Each row of a before or after table is a point. One or more steps were done to the points. Then noise was added and the rows were shuffled. The steps act on columns, c1 being the first. Name the steps. A step turns or swaps two columns, mirrors them in a line or flattens them onto one, adds a multiple of one to another, or multiplies or shifts one. Angles are multiples of 10 degrees, from the lower column toward the higher: turns from -170 to 170, lines from 10 to 170 but not 90. Use the fewest steps. Two steps may share a column if one is a turn and the other turns, adds or multiplies; they go together, in the order done. Otherwise the lowest column goes first.

Before, 10 rows:
[[  1.1   4.8   0.9]
 [ -4.9  -5.0  -5.3]
 [ -0.8  -0.2   5.2]
 [  4.4  -1.9  -8.2]
 [  3.2   0.6   2.6]
 [-10.7   2.3  -4.1]
 [  0.0  -4.4   0.5]
 [  4.8   2.5  -2.3]
 [  5.5   1.3  -3.2]
 [  3.7   0.0   0.0]]
After (10 x 3):
[[-0.6 -1.4 -4.1]
 [-1.5 -3.8  0.5]
 [-2.2 -5.9 -5.3]
 [ 0.5  1.5  2.6]
 [ 1.1  3.0 -3.4]
 [-0.3 -0.2 -8.1]
 [-0.2 -0.6  5.2]
 [ 0.3  1.3  0.2]
 [ 1.3  3.6 -2.3]
 [ 1.7  4.5  0.8]]
Steps: flatten c1 and c2 onto the line at 70 degrees

Before, 11 rows:
[[ 0.5  0.4 -3.1 -0.9]
 [-7.0 -0.4  1.1 -2.6]
 [-0.4 -3.6 -2.6 -2.9]
 [-6.4 -1.2  2.1 -0.1]
 [ 3.5 -3.7 -5.2 -2.2]
 [ 0.7 -4.7 -7.7  0.0]
 [ 2.1 -3.3  0.7  7.5]
 [ 2.8 -2.9 -8.2 -1.2]
 [-5.1  0.3  2.3 -0.4]
 [ 0.9 -1.6 -7.9 -1.3]
 [-1.4 -1.2 -3.9 -0.4]]
After (11 x 4):
[[-3.2 -4.1 -4.3 -0.1]
 [-1.0  0.0  3.1 -0.9]
 [-6.6  3.4  5.3  0.1]
 [-3.0  5.1  4.4 -2.0]
 [-3.6 -5.2 -3.5 -2.6]
 [-0.8  3.7 -1.2  7.3]
 [-4.5  4.1  6.8 -1.1]
 [-4.5  1.6  6.4 -1.2]
 [-1.4 -4.1 -3.4 -0.3]
 [-3.8  2.0  0.8 -2.7]
 [-3.3 -0.4  2.5 -0.4]]
Steps: turn c1 and c2 by 130 degrees; turn c1 and c3 by -150 degrees

Before, 10 rows:
[[ 3.8 -2.4  2.1  0.3  1.8  4.6 -0.9 -6.8]
 [ 2.8 -1.6  5.0  2.8 -0.3  5.4 -1.9 -1.0]
 [-4.3  1.6 -2.2  5.9 -5.3 -1.8  0.7  1.9]
 [-3.6  3.8 -0.4  1.6 -2.5  2.5 -1.9  1.6]
 [ 0.5  3.9 -3.0  1.0 -7.7 -0.8 -3.5  3.2]
 [ 1.3  1.2 -4.2 -2.6 -3.4  1.9  4.1  6.8]
 [-1.4  2.0  3.3  1.0 -6.8  1.2  1.9  0.2]
 [-5.9  3.2  0.2  1.4 -4.5  0.2  1.2 -0.5]
 [ 3.3 -7.5  0.3 -5.0 -0.8  6.3 -0.9  1.1]
 [ 3.4 -3.9  3.6 -7.1  0.2 -1.1  1.5  5.8]]
After (10 x 8):
[[ 2.7 -2.1  5.0  2.8  3.7  5.4  5.5 -1.1]
 [ 3.5 -7.7  0.4 -4.8  3.0  6.6 -0.3  1.2]
 [ 0.5  4.1 -2.8  1.4 -3.9 -0.7 -8.2  3.0]
 [ 1.5  0.8 -4.3 -2.6  0.7  2.0 -2.3  7.0]
 [-4.1  1.6 -2.3  5.9 -1.3 -1.7 -2.8  2.1]
 [-6.0  2.8  0.1  1.5 -0.5  0.0  1.2 -0.7]
 [ 3.7 -2.4  2.0  0.5  5.6  4.4  2.1 -6.7]
 [-1.0  1.9  3.0  1.0 -2.9  1.2  6.7  0.2]
 [-3.7  3.6 -0.2  1.5  1.4  2.6 -2.6  1.4]
 [ 3.3 -3.9  3.6 -7.0  4.2 -1.0  6.9  5.5]]
Steps: add 1.5 times c3 to c7; shift c5 by 4.0

Before:
[[  2.7   1.5  -7.8  -3.1 -12.3   0.7  -2.3  -5.8  10.3]
 [  0.6  -1.3  -3.0   1.5  -0.6  -0.1   3.1   1.2   0.1]
 [ -2.7   0.5  -2.6   0.7  -2.2  -4.1   1.8  -2.3   3.6]
 [  3.4  -2.2   3.6  -4.0   1.4   6.9   1.1   1.1  -2.8]
 [ -0.4   0.0   4.3   2.5   5.3   3.8   5.4   4.5   1.6]
 [  1.8  -1.7   5.4   0.7  -0.2   2.8  -2.0   6.2   1.4]
 [  3.4   4.2   4.9  -2.4  -0.8   9.2   3.5   6.1  -3.3]
 [  2.9  -0.3  -1.3   5.1   0.3  -1.1   2.0   0.5  -1.1]
 [  1.4   1.8   2.9  -0.9   4.1   1.7   0.2   0.8  -2.3]
 [  1.5  -2.9   5.0   0.2  -2.9   6.6   3.6   1.5  -2.4]
 [ -3.1  -0.1   4.2  -0.6  -0.3   2.6   2.3   3.1  -2.0]
 [ -0.3  -1.3   2.1   1.3   2.5   7.2   0.9   1.2   1.7]
 [ -1.9   0.4   0.8   0.0  -2.0  10.4  -3.1   4.8  -1.5]
 [  0.6   3.1  -1.3   2.7  -7.7   1.0  -2.3  -6.6   5.5]]
After:
[[ -0.8   1.4   4.1   2.8   5.2   3.3   5.5   4.1  -1.7]
 [  2.8  -0.6  -1.4  -1.6   0.6   5.2   1.8   0.7   0.9]
 [  1.9  -3.1   3.0   1.9   4.3  -0.9   0.2   0.5   0.6]
 [  4.1  -4.8   5.1   9.2  -0.8  -0.7   3.5   6.3  -1.2]
 [  1.8   2.0   5.9   2.4  -0.4   1.4  -1.6   6.3   0.2]
 [  1.1   2.4  -1.4   0.5  -7.2   2.6  -2.1  -6.5  -5.9]
 [ -2.9  -1.6   4.6   2.6  -0.6   0.1   2.5   3.0   0.9]
 [  3.3  -1.0   3.7   7.3   1.9  -2.6   0.7   0.8   3.5]
 [ -0.5   2.2   2.2   6.8   2.7   2.7   1.4   1.4  -0.3]
 [  0.9   0.6  -2.7   0.0  -0.8   0.9   3.4   1.2   1.1]
 [  3.0   6.9  -8.2   1.1 -12.0  -3.1  -1.8  -6.1  -7.8]
 [ -2.5   2.3  -2.8  -4.0  -2.1  -0.1   2.2  -2.4  -2.6]
 [ -1.3  -1.2   0.9   9.8  -1.5   1.4  -3.1   4.8   0.4]
 [  1.0   0.0   5.2   6.6  -2.7   1.1   3.4   1.6   3.7]]
Steps: turn c2 and c9 by -130 degrees; mirror c4 and c6 in the line at 50 degrees

Before (8 x 11):
[[ 3.0  1.5 -0.6 -4.2 -7.8 -2.7 -2.7 -2.0  0.3  0.1 -0.9]
 [ 2.4 -2.0  3.7 -3.0 -1.4 12.7  1.7 -0.9  1.9 -5.0  5.9]
 [ 2.7 -2.0 -4.7  2.1  1.2 -3.0 -4.1 -2.7  3.3  0.6  6.9]
 [ 4.2  6.5  3.9 -4.6 -0.9 -1.3  1.6 -2.1 -0.3  0.7 -1.1]
 [ 2.8 -0.5  3.0 -4.0  2.0 -2.0  1.9 10.2  2.7 -0.2  0.1]
 [ 2.8 -0.5  3.2  0.6 -1.1 10.2  0.8  0.3 -5.2  0.9 -3.5]
 [-0.7 -1.2 -4.0  0.5  1.1 -0.8  1.3  4.0  6.7 -2.6 -3.3]
 [-1.3  1.2 -1.4 -0.6  1.2 -1.4  1.7  5.3 -5.2 -4.3  0.0]]
After, 8 rows:
[[ 7.2 -1.9 -4.8  2.2  1.2 -3.6 -4.3 -1.6  2.6  0.0  3.0]
 [-0.9  1.5 -0.5 -4.3 -7.8 -3.5 -2.4 -1.0 -0.2  0.4  2.7]
 [-0.2  2.6  3.7 -0.7  1.4  0.8  1.5  5.0  3.7 -3.7 -1.6]
 [-0.1 -0.4 -0.7 -4.3  2.0  1.9  1.7 10.1 -3.9 -0.5  2.8]
 [-3.3 -0.7  6.4  0.9 -1.4  9.8  0.7 -3.1 -0.4  0.5  2.8]
 [ 6.2 -0.2  0.5 -2.5 -1.6 11.5  1.8 -5.3 -4.3 -5.1  2.3]
 [-1.4  6.0  2.0 -4.7 -1.2 -1.7  1.8 -1.4 -3.1  3.0  4.2]
 [-3.1 -0.3 -8.0  0.6  1.3  0.5  1.0  3.9  0.1 -3.1 -0.4]]
Steps: swap c1 and c11; turn c2 and c10 by 20 degrees; mirror c3 and c9 in the line at 150 degrees; turn c6 and c8 by -20 degrees

Before (11 x 12):
[[-2.7  7.2 -1.7  2.0  0.0  0.7  3.4 -0.1 -3.5 -4.7 -2.9 -4.8]
 [ 7.3 -2.8  5.1  0.2 -2.2  3.3  2.5  2.1 -2.7 -3.6 -0.5 -0.2]
 [-1.8  0.5 -4.1 -4.8 -1.0  0.3 -5.4 -7.3  6.1  2.6 -0.6  1.7]
 [-2.4  7.0 -2.3  6.6 -0.8  2.6  3.1  0.6 -3.3 -4.3  2.5  0.0]
 [ 1.4 -0.7 -3.1 -5.7  0.5  5.6 -3.0 -8.0 -0.3 -0.1  1.7 -0.5]
 [ 0.1  2.9 -3.7  4.3  2.8 -2.7  1.3 -1.7 -0.4 -5.3  2.1 -4.2]
 [ 4.3 -1.1  8.6 -0.4 -3.1  1.5  5.9 -2.3 -2.2 -6.5  2.8 -0.6]
 [-2.5 -3.5  0.5 -1.7 -0.5  4.7 -5.1 -6.2  0.2 -3.0 -1.7  0.4]
 [-0.9  7.5  1.3  1.9  5.1 -0.5 -0.2  1.2 -0.9 -3.9  2.6 -2.1]
 [-2.3 -4.9  0.4 -4.7 -3.2  4.1 -3.4 -4.4 -0.1  2.7  2.4 -2.6]
 [ 4.5 -4.5  6.9 -3.0 -1.6 -0.6  5.7  1.2 -7.4 -5.6  1.7  3.5]]
After, 11 rows:
[[ 3.9 -5.1  0.3 -4.6 -2.9 -3.7 -3.5 -3.2 -1.6  2.5  2.4 -2.7]
 [-0.8  6.9 -2.2  6.7 -0.5 -1.2  2.9 -2.6 -4.1 -4.1  2.6  0.0]
 [-0.3  7.2 -1.7  2.0 -0.1  0.7  3.5 -2.6 -3.5 -4.6 -3.2 -4.9]
 [ 3.3 -1.1  8.7 -0.4 -3.0 -0.8  5.9  3.6 -2.6 -6.4  3.0 -0.3]
 [ 6.9  0.5 -4.1 -4.6 -1.0 -2.5 -5.3 -3.1  5.7  2.4 -0.5  1.6]
 [ 5.6 -3.8  0.4 -2.0 -0.8 -4.6 -5.1 -3.5 -1.2 -3.0 -1.5  0.5]
 [-1.7  7.6  1.4  2.0  4.9  1.0  0.0 -0.6 -1.1 -3.7  2.6 -2.0]
 [-0.9 -2.7  5.2  0.2 -2.2 -2.2  2.5  7.5 -3.5 -3.5 -0.2 -0.2]
 [-0.5 -4.5  7.0 -3.1 -1.5  3.0  5.7  4.5 -6.7 -5.4  1.8  3.3]
 [ 1.6  2.7 -3.6  4.4  3.0  2.9  1.3 -0.2  0.5 -5.4  1.9 -4.3]
 [ 8.2 -0.5 -3.2 -5.9  0.5 -5.3 -3.0  0.2 -2.3  0.0  1.6 -0.5]]
Steps: turn c1 and c8 by 80 degrees; mirror c6 and c9 in the line at 100 degrees

Before:
[[ -2.4   4.4   3.3  -2.9   8.3  -2.0   2.7   1.1   5.3  -0.9  -3.8  -0.5
   -0.3  -1.1]
 [ -2.0   4.6   0.6   1.8  -4.4  -0.2  -9.0   1.1 -13.0   0.8  -3.6  -1.6
    1.9  -2.4]
 [ -2.5   4.4   4.3  -2.6  -2.4   0.0   3.1   1.2   1.7   3.5   1.8  -1.0
   -1.4  -3.1]
 [  1.7   6.4   3.0  -3.9  -2.5   2.3  -1.4   0.3   3.0   4.4  -2.4   1.5
    0.4  -1.3]
 [  0.3  -0.2   1.5   1.0  -4.6   1.6   0.2  -2.5   6.5   4.5  -3.5  -1.9
    0.2  -3.9]
 [ -2.8   3.8  -2.6   2.7  -3.9  -1.3   2.3  -1.0  -0.8   2.6   1.1  -1.3
    2.3   5.6]
 [ -4.4   4.9  -6.2  -2.0  -2.7  -2.3   0.1  -4.7  -0.2   1.0   1.9  -1.6
    0.9   1.2]
 [  1.4   2.6   3.4  -4.6  -2.5   1.3  -1.3  -1.4   3.7  -4.8  -3.0  -2.5
   -3.8  -0.1]
 [ -2.9  -4.1   3.6  -2.3   1.1   1.9   3.0  -6.6   2.3   3.5  -1.5   0.6
    0.8   3.6]
 [  4.3  -1.3  -0.6   1.1  -5.1  -1.9   2.8   0.2  -4.8   3.5  -4.2   9.1
    2.0  -2.7]
 [ 11.4  -3.9   2.3  -0.4  -4.9  -6.7  -2.1  -8.3   5.1  -0.4  -2.7  -0.8
    2.7  -2.0]
 [ -2.2   1.6   1.7  -1.4   4.9   1.6   2.5   0.5   4.2   1.1   2.8   6.6
   -8.0   3.4]
 [ -0.2  -4.5  -1.1  -5.1   1.7  -6.5   1.3  -1.0  -0.2   4.8  -4.1   5.1
   -6.6   6.5]]
After (13 x 14):
[[ -0.2   4.2  -0.7  -2.7  -1.9  -0.7   0.8   1.6   1.4  -4.6   1.6   2.5
   -1.3   5.4]
 [ -2.8   3.2  -2.5  -4.4  -2.5  -2.4  -2.8  -3.1   3.8   3.6  -1.4  -0.7
   -2.6   2.9]
 [ -0.4   3.8  -2.7   2.6  -3.4   2.2   0.3   1.1  -0.9  -3.3  -1.3   3.1
    1.8  -5.6]
 [  4.8  -4.6  -4.0  -4.9   1.8   3.8   2.9  -4.1   0.1  -4.1  -0.8  -1.4
   -8.6  -4.4]
 [ -0.1   5.2   3.1  -2.1  -2.5   2.9   0.4   1.9   0.0  -0.5  -4.3   4.3
    0.3  -5.3]
 [  1.6  -4.3  -5.1  -2.1   1.0  -1.3   0.5  -1.5   2.4  -4.5  -6.3   2.6
    1.4   0.2]
 [ -5.0  -3.5   0.2  -0.5  -5.4   7.4   1.6  -2.6   5.0   2.0  -7.9 -10.8
    0.1   3.1]
 [  7.0   1.5  -4.1  -1.1   4.8  -4.0  -0.6   2.8   4.5  -2.7   0.5  -0.2
   -7.4  -0.5]
 [ -0.6   4.5   1.1   1.8  -4.6   1.4   6.9  -3.5 -12.8   6.4   1.1   2.7
    1.5   2.3]
 [ -2.3  -0.5   2.1   1.1  -4.5  -1.2   3.4  -3.4   6.5  -2.8  -2.5   0.5
    0.6   3.6]
 [  1.0   6.8  -0.8  -4.1  -3.0  -1.7   4.3  -2.4   2.9  -2.0   0.3  -1.8
    1.4   3.2]
 [  0.3   4.5  -1.2  -2.9   8.3   1.6  -2.4  -3.8   5.3  -1.3   1.0   2.8
   -0.9   2.9]
 [  7.5  -1.0   2.4   1.0  -4.7   2.6   0.5  -4.4  -4.8  -4.2   0.3  -6.7
    1.5   1.3]]
Steps: turn c1 and c12 by -110 degrees; turn c3 and c14 by 130 degrees; mirror c6 and c13 in the line at 80 degrees; turn c7 and c10 by -130 degrees; swap c8 and c11
